Each row is a point. The points of each table are mixes of a few directions, plus a little noise. How many directions does each table use, and how many do they share? Where both have some left over, give the other angles between the two spaces (their principal angles), to ten degrees, smallest first.
(in the rows, 128 means zero)

First, 5 rows:
[[135 123  96]
 [114 133 180]
 [ 98  71 105]
 [176 182  92]
 [118 130 163]]
Second, 6 rows:
[[125 130 142]
 [107 109 154]
 [158 156  93]
 [139 156 152]
 [166 161  78]
 [ 73  57 149]]
Directions: first 2, second 2, shared 2

First (8 x 6):
[[177 106 112 167  84 117]
 [ 82 105 143  84 206 129]
 [156 109 119 149 108 120]
 [181  96 111 169  86 115]
 [ 92 231 139 115  87 154]
 [ 73 152 146  84 178 140]
 [132  96 127 126 151 121]
 [130 129 127 130 124 128]]
Second, 7 rows:
[[156 146  88 100 129 126]
 [ 98 110 170 157 129 130]
 [117 119 146 141 127 131]
 [161 149  82  97 127 126]
 [ 50  81 236 203 124 135]
 [161 147  82  95 129 127]
 [154 143  93 104 129 126]]
Directions: first 2, second 1, shared 0; angles 80

First, 8 rows:
[[ 51 173  62  85 171  98 113  98  62]
 [111 124 103 128 142 125 135 129 106]
 [140  31  78 184 145 151 195 175  93]
 [110 111  94 133 146 126 144 134 100]
 [133 165 160 109 114 123  99 111 154]
 [142 154 163 117 110 127 106 117 157]
 [175 150 201 124  89 136 100 123 192]
 [161 116 162 142 107 139 129 137 160]]
Second (9 x 9):
[[170  78 146 165 112 149 154 156 150]
 [153 189 200 100  93 123  78 102 188]
 [120 122 113 130 136 127 135 130 115]
 [ 93 171 113  96 142 110 106 104 110]
 [100 181 129  93 133 110  97 100 123]
 [128  95 105 146 137 134 152 143 111]
 [174  83 154 163 108 149 150 154 157]
 [159  46 110 181 129 152 180 170 120]
 [ 57 188  81  79 162  97 101  92  78]]
Directions: first 2, second 2, shared 2

First:
[[153 128 130 128 140 121 125  93 125 128 120 136]
 [103 145 103 115 156 129 139 170 119 156  28 107]
 [134 122 129 125 136 126 131 106 123 127 115 136]
 [178 101 167 108 121 125 107 140 138 137 226 112]
 [191 163 144 165 113 106  90 132 172 113 249 120]
 [ 57 130 102 145 108 144 155 122 112 108  77 153]
 [119  95 134  88 149 137 141 133 101 152  71 119]
 [ 90 140 116 152 100 134 137 128 130 104 139 144]]
Second:
[[112 134 123 127 132 114 157 102 140 123 143 150]
 [141 110 118 132 113 151 127  98 113  70 117 171]
 [122 129 141 143 116 129  99 128 114 159 121  95]
 [101 136 111 120 139 104 199  63 156  96 158 196]
 [141 135 145 127 132 129  80 198 120 189 114  51]
 [129 128 119 120 137 123 150 119 139 108 135 153]
 [135 135 140 130 130 129  92 175 122 174 119  72]
 [161 121  89  81 163 130 198 148 162  38 138 217]
 [122 131 143 142 118 130  96 134 115 163 120  89]
 [118 122 147 159 101 141  75 111  97 161 112  86]]
Directions: first 4, second 3, shared 1; angles 80, 90

First:
[[107 122 138 159 148  71 102  91 107 130 128 109 130 160]
 [ 86 116 147 190 169  15  76  55  88 132 129  91 133 192]
 [ 94 118 143 178 161  37  86  69  96 131 129  98 132 180]
 [162 138 113  79  95 218 170 186 160 125 127 157 124  77]
 [155 136 116  88 101 201 162 175 154 125 127 151 125  87]
 [153 135 116  91 104 195 159 172 152 125 127 150 125  90]
 [142 132 122 107 114 166 146 153 142 126 127 141 127 106]
 [125 127 129 132 131 121 125 123 126 128 128 125 128 132]]
Second, 9 rows:
[[197 128 210 133 134  98  38 143 128 175 146 200 104 203]
 [198 135 176 118 115 148 104 131 141 122 155 179 107 172]
 [152 130 141 131 139 102 121  93 151 117 140 127 145 149]
 [ 85 146  96 147 149 120 148 112 105 145 132  89 138 128]
 [156 112 159 129 118 113 108 116 134  97 130 146 117 149]
 [132 111 133 120 107 141 130 142 126 102 118 137 113 114]
 [ 65  95  75 109 121 112 152 150 146 123  70  88 159  38]
 [ 99 173  64 112 166 147 174 127 165 198 133  89 186  88]
 [ 68 122  96 152 102 172 176 139  57  75 125  95  81 111]]
Directions: first 1, second 5, shared 1

First:
[[101 132 123 135 153 106 109 113 155 141 128 121  67 129 148 137 153 119
  103 128]
 [150 105 132 121 110 138 141 143 105 116 133 143 201 128 103 114 103 137
  158 129]
 [137 164 129 124 118 148 140 126 125 123 120 115 103 127 139 132 131 127
  117 126]
 [139 128 130 125 119 136 135 133 118 123 128 130 148 128 123 124 120 131
  134 128]
 [115 120 126 133 139 114 118 123 140 135 130 128 109 129 134 131 136 125
  121 128]
 [ 76 101 119 144 174  76  87 106 172 155 135 126  56 131 149 141 163 115
  102 129]
 [133 120 129 126 123 130 131 133 121 123 130 133 149 128 119 124 120 131
  137 127]
 [175 155 137 113  86 176 166 148  86 104 122 127 191 124 110 117  96 140
  151 127]
 [158 191 135 115  98 178 159 132 106 113 114 109 112 125 137 130 120 129
  120 123]
 [146 146 131 122 112 149 143 134 113 119 124 124 140 127 125 125 118 131
  132 126]
 [ 78  45 119 148 177  56  79 117 167 153 147 151 126 133 121 129 146 123
  131 136]]
Second (11 x 20):
[[159 165 133 117  99 167 156 137 103 113 119 120 144 125 126 125 113 133
  133 125]
 [129 146 128 127 126 136 131 125 129 128 124 121 108 128 136 132 132 126
  119 126]
 [ 34  10 111 163 216   7  43 102 203 175 155 155  83 136 134 137 172 114
  115 138]
 [162 170 134 115  96 172 159 137 101 111 118 119 145 125 126 125 112 133
  133 124]
 [131 153 128 126 124 139 133 125 128 127 122 118 102 127 138 133 133 126
  117 126]
 [134 120 129 126 123 130 131 133 121 124 130 133 151 128 120 124 120 131
  137 129]
 [132 130 129 127 124 132 131 130 124 126 128 128 134 128 126 127 125 129
  131 128]
 [128 135 128 128 128 130 129 127 129 128 126 125 119 128 131 129 130 127
  124 128]
 [161 163 134 116  97 168 157 138 101 111 120 121 152 125 123 124 110 134
  136 125]
 [124 129 127 129 131 125 125 126 132 130 128 127 119 128 131 130 132 127
  124 128]
 [114  86 125 134 143 101 111 128 137 135 138 142 151 130 117 124 128 129
  139 131]]
Directions: first 2, second 2, shared 2
